Each row is a point. To make a cloud, some directions were put in groups of two or more. Within a group, all points are equally far from the middle, so they leave a hole (a ring in 2 directions, a hollow ball in 3). The other directions are filled evenly. Then the cloud was stretched, turned, moved and blurred a little. How many holes are there, and how many directions does each take, smallest first?

Cloud (22 x 3):
| -.32 |  .20 |  .06 |
| -.10 |  .61 | -.32 |
| -.07 |  .28 | -.65 |
|  .11 | -.17 |  .23 |
|  .24 | -.05 | -.36 |
|  .21 | -.27 | -.51 |
| -.16 | -.41 | -.04 |
| -.12 | -.31 |  .12 |
| -.01 |  .26 | -.62 |
| -.07 | -.05 |  .21 |
| -.28 |  .29 | -.36 |
| -.28 | -.25 | -.03 |
| -.15 |  .52 | -.27 |
| -.43 |  .36 | -.14 |
|  .16 | -.09 | -.49 |
|  .13 |  .03 |  .01 |
|  .01 |  .07 | -.21 |
| -.16 |  .39 |  .21 |
|  .05 |  .27 | -.01 |
| -.30 |  .27 | -.28 |
| -.42 |  .20 | -.19 |
| -.23 |  .49 | -.08 |
Holes: 0

Cloud:
|  .10 |  .24 |  .15 | -.32 |
| -.13 |  .46 | -.07 | -.44 |
|  .08 | -.18 |  .40 | -.33 |
|  .17 | -.24 |  .20 |  .33 |
| -.13 |  .09 | -.34 | -.40 |
| -.25 | -.02 | -.28 |  .16 |
| -.20 | -.36 | -.36 | -.25 |
|  .19 | -.06 | -.39 | -.35 |
|  .07 |  .13 |  .01 | -.38 |
| -.29 | -.04 | -.20 | -.19 |
|  .31 | -.16 | -.01 | -.10 |
| -.15 | -.47 | -.08 |  .18 |
| -.69 |  .08 | -.35 |  .14 |
|  .26 |  .06 |  .77 | -.16 |
| -.18 |  .19 | -.01 | -.08 |
| -.66 |  .10 | -.23 |  .25 |
|  .25 |  .19 |  .10 |  .15 |
|  .10 | -.23 | -.07 | -.06 |
|  .01 |  .49 |  .15 | -.11 |
|  .37 | -.17 |  .23 | -.26 |
|  .26 | -.18 |  .12 | -.33 |
|  .27 | -.09 |  .51 | -.15 |
|  .14 |  .10 | -.30 |  .27 |
| -.35 |  .04 | -.80 |  .12 |
| -.61 |  .25 |  .19 |  .04 |
| -.24 |  .18 |  .27 |  .40 |
| -.06 | -.19 | -.48 | -.19 |
| -.35 |  .23 |  .33 | -.23 |
| -.26 | -.07 |  .24 | -.11 |
|  .19 | -.12 | -.15 | -.61 |
| -.23 | -.53 |  .02 |  .28 |
Holes: 0
